Each row of a before or after table is a point. One or more steps were done to the points. Then noise was added and the rows were shuffled. The steps act on how far a point lies along the listed directions, d1 being the first. Write out the steps. A step turns or swaps two directions, mirrors them in a line or flattens them onto one, adds a multiple of one to another, or multiplies one. Angles are multiples of 10 degrees, from the lower direction toward the higher: turns from -170 to 170, lines from 10 to 170 but not 90. Use the fewest steps. Two steps may share a direction if one is a turn and the other turns, adds or multiplies; they go together, in the order done. Otherwise the lowest direction goes first.

Directions:
(1): [-37  23 -47]
(2): [ 51   2 -39]
(3): [-13 -60 -20]
Before, 11 rows:
[[-10  20 -15]
 [  2 -29 -17]
 [-93 -14  35]
 [ -3  29 -32]
 [  1  17  -3]
 [-36  10  39]
 [  0  22 -24]
 [  8  -8  17]
 [-21  26 -20]
 [ -4  -1 -18]
 [-18  27 -15]]
After (11 x 3):
[[ -30    6   45]
 [   1  -29  -18]
 [  31  -23   46]
 [ -30   40  -61]
 [ -21   10  -40]
 [-119    2    2]
 [ -43   54  -85]
 [ -38   38  -50]
 [ -53   50  -60]
 [ -63   53  -73]
 [  -8   23  -16]]
Steps: multiply d1 by 3

Directions:
(1): [ 24 -22  55 -34  -6  55]
(2): [53 -8 19 52 48 -9]
(3): [-57 -46  42  16  17 -24]
(4): [-10  56  48  36 -38  -2]
(5): [ 32   1  26 -43 -11 -68]
Before (12 x 6):
[[ 45  11  45   9 -17  45]
 [-27   6  15 -18 -13  47]
 [ 53  39 -36  31  26 -34]
 [-45  41 -33  89  -5  67]
 [ 41  45 -56  21   3 -20]
 [ 25  35 -48  24   2 -48]
 [-11   0  -8  -4 -25  75]
 [ 54  83 -36  26 -32  -5]
 [ 21  64 -39  22 -22 -43]
 [-16  15  58 -12 -24  42]
 [ 11 -12  36  13 -19  46]
 [ -5  21  54  15 -14  57]]
After (12 x 6):
[[ 71  39 -30   0   2  16]
 [-47   2  60  -2 -18  21]
 [ 61  42 -38   7  -4 -13]
 [-28  46 -34  82  -7  81]
 [ 88  37 -15  19  28  -4]
 [ 53  67 -22  -1 -29  -5]
 [ 22 -14  67  21  -7  34]
 [-11 -26  43  26 -10  29]
 [-37 -16   6  -7 -23  70]
 [-32   6  60  26  -6  40]
 [-49  -4  19 -16 -13  35]
 [ 77  67   6   4 -34  39]]
Steps: turn d1 and d3 by 40 degrees; multiply d2 by 1.3

Directions:
(1): [ 57  34  -2  36 -15  31 -19 -70  14]
(2): [-44 -55  18  75  -8 -20   0 -31   3]
(3): [-23  35 -48  21  45   3  66 -22 -32]
Before:
[[-26 -20   1   1   3 -10   4  28 -13]
 [  3   4 -23  37  21  15  16 -32  17]
 [-65 -24   9 -35  28 -47  42  74 -11]
 [ 37  48  -2 -17   2  37 -21 -22  -2]
 [  6  17  -4  -3 -18   2  -4   1  15]
 [-38   3 -13 -36   7   1  -7  13 -14]
 [  6  18  -6  62  15   5 -12 -50   2]
 [  4  10 -12   0  -7  10   2 -10  -2]
 [ 18  52 -24 -16   7  16  19 -15 -18]
 [  0  23 -16  55  21   9  37 -67 -36]
 [  7  18 -12  29   3  21  -3 -29 -18]
 [-97 -29 -18  -4  28 -23  75  32 -35]
 [ 17  -1   4  53  -5  16 -29 -39  10]]
After:
[[ -19  -11    4  106   11   -4  -11  -66    4]
 [ -12  -12  -19   62   15    9   14  -42   17]
 [   6   17  -11   -7   -4   14    3   -8   -3]
 [ -68  -22    7  -35   28  -45   44   70  -13]
 [  46   84  -35  -65    9   31   19    6  -20]
 [ -29   14  -20  -53    9    8   -5   19  -14]
 [-118  -58  -12   38   22  -32   74   14  -33]
 [  -8  -32   12   90   -8    3  -30  -57   11]
 [ -22  -10   -7   95   17    0   39  -83  -35]
 [   0   12  -12   38    0   18   -3  -34  -20]
 [  14   25   -7  -20  -17    4   -3    5   11]
 [ -35  -30    4   18    1  -13    6   21  -11]
 [  67   87  -18  -69    9   53  -22   -3   -6]]
Steps: multiply d2 by 2.5

Directions:
(1): [ 61 -25  14  -5  -5  17  32 -28 -42  65  60  13]
(2): [ 24 -46  24  35  11 -48 -45 -39 -34 -66  21   4]
(3): [  9  78   7  44  20 -27  15 -71  19  16  -3 -37]
(4): [ 16  18  70 -63  30   7  53   4 -15 -50  -9 -22]
(5): [-69 -31  55  11  18  26 -32  -9 -23  42   3 -58]
(6): [  3 -15  18   4 -66  21   7  -6  73 -28  59 -39]
Before (10 x 12):
[[-13 -38 -13  17 -14  10 -35  -5 -38  38  18   8]
 [ 39  66   5  37  35 -32  21 -84  -9   4  -2 -29]
 [ 16 -37   5   2 -10   5 -12   8 -10  16  15 -19]
 [ 13 -23 -26  17 -16   1   1 -12  -3  16  44  -6]
 [ -6 -11  11   3   4  -1   5 -10 -19 -22  24  -4]
 [ 20 -41   0 -19  16   2   9  -3 -25   3  -2  20]
 [ -6 -46  29  -1 -19   7  -5   7 -12  22  32 -13]
 [-10 -14 -10   0  -9 -14 -17  16   5 -33 -11   4]
 [ 26 -52  -1  20 -52  15 -16  -2  39 -52  78  -7]
 [ 17 -78  26  24  12 -21 -38 -34 -44 -32  28 -10]]
After, 10 rows:
[[ -27  -18  -29   25  -18  -10  -38   11   13   -3   -8    1]
 [   6  -59  -71   81 -118   23  -58   -4  104  -10  106   -6]
 [  23  -30  -17   -9   19   -8    3   -9  -24    2  -10   31]
 [  22  -34  -22   18  -26    4  -18    4    4   34   23   -9]
 [  -6  -15   -9   20   -7   -4   -9  -13  -12  -12   30    3]
 [  10  -43    6   13  -36    4   -4    0    2   33   47   -3]
 [ -12  -30  -83   54  -39   13  -52   -4  -21   99   20   36]
 [   1  -92 -102  121  -42  -25 -107  -39  -12   64   44   34]
 [  34   46  -19   39   26  -33    0  -63  -13    4   -9   -6]
 [   9  -19  -75   42  -46    5  -13   -5   24   43   48   10]]
Steps: turn d1 and d5 by -30 degrees; turn d2 and d4 by -40 degrees; multiply d4 by 3; multiply d3 by 0.7; multiply d6 by 1.6

Directions:
(1): [-12  21   4  29 -79   9  21  50  35 -22  -4 -51  37  -4  56 -46  40  41]
(2): [-53  13 -22  32 -54 -17 -19 -24  41  28 -83  19 -24  30  13  43   1 -54]
Before:
[[  10  -15   13    6   45  -13   -7   -7  -18    3   19   13   -3  -13
   -20    3    0    0]
 [ -39    6  -13   26  -71  -16    7    7   51  -11  -46  -20    2   21
    48   -9   33    5]
 [  31   -4   13   -5   -5   17   26   45  -17  -21   60  -52   15  -25
    39  -43   16   66]
 [  12   -1    6    7   17   -3   -3    7   -3   -4   -4    4  -15   -8
    -2    7  -29    6]
 [  11   -5    3  -10   16   15    6   -2  -11   -3   34   22   -1  -13
   -14   17  -13   -4]
 [  28   -7   11  -27   39   -5   -4    1  -26  -15   28   -4   -5   -7
    -9  -12  -15    2]
 [ -61   36  -21   51 -121  -13    3   42   73    4  -81  -36   15   34
    79   -7   60  -14]
 [ -11   16  -14   17  -41   13  -17   14   18    4   -9   -7    4   33
    21    0    9   -1]
 [   1  -12    7   -8   33   18   11   -9  -16  -10   17   -9   -1  -11
   -12    2   -5   -6]
 [ -28   42    5   32  -78   12   23   31   26  -12  -27  -54   31    2
    46  -32   27   41]]
After, 10 rows:
[[ -3  -2  12  28 -13 -11   3  24   6  -8   7 -16  18 -11  16 -19  25  20]
 [  1 -27  -9 -25  58 -24 -17 -54 -12  10  -8  43 -43  13 -36  39 -23 -28]
 [  6 -24 -16 -40 108 -23 -35 -65 -37  40 -12  72 -59  20 -65  73 -38 -75]
 [ -2   9   5   9 -32  15  13  20  16 -11  20  -3  12  -9  21   0   5   8]
 [-32  14  -9   3  25 -12 -19 -63 -10  36 -54  34 -42  20 -40  64 -34 -45]
 [  6   0 -13  -9  23  11 -29 -14 -14  13  13  25 -15  30 -18  21 -17 -18]
 [-48   9 -22  33 -60 -11 -12 -12  33  30 -64  -4 -34  25  38  38   4 -32]
 [ -3  11   3   7 -36  -8  -1  21  17 -14 -10 -28   8   5  32 -25  11   4]
 [-15   2   5  10 -12  18  15  10   5 -12  -5 -28  11  -7  17  -8  14   0]
 [ 12   3   9  14  -3  -3   6  19   5 -11  -4  -6  -4  -9  13  -6 -19  16]]
Steps: turn d1 and d2 by 130 degrees
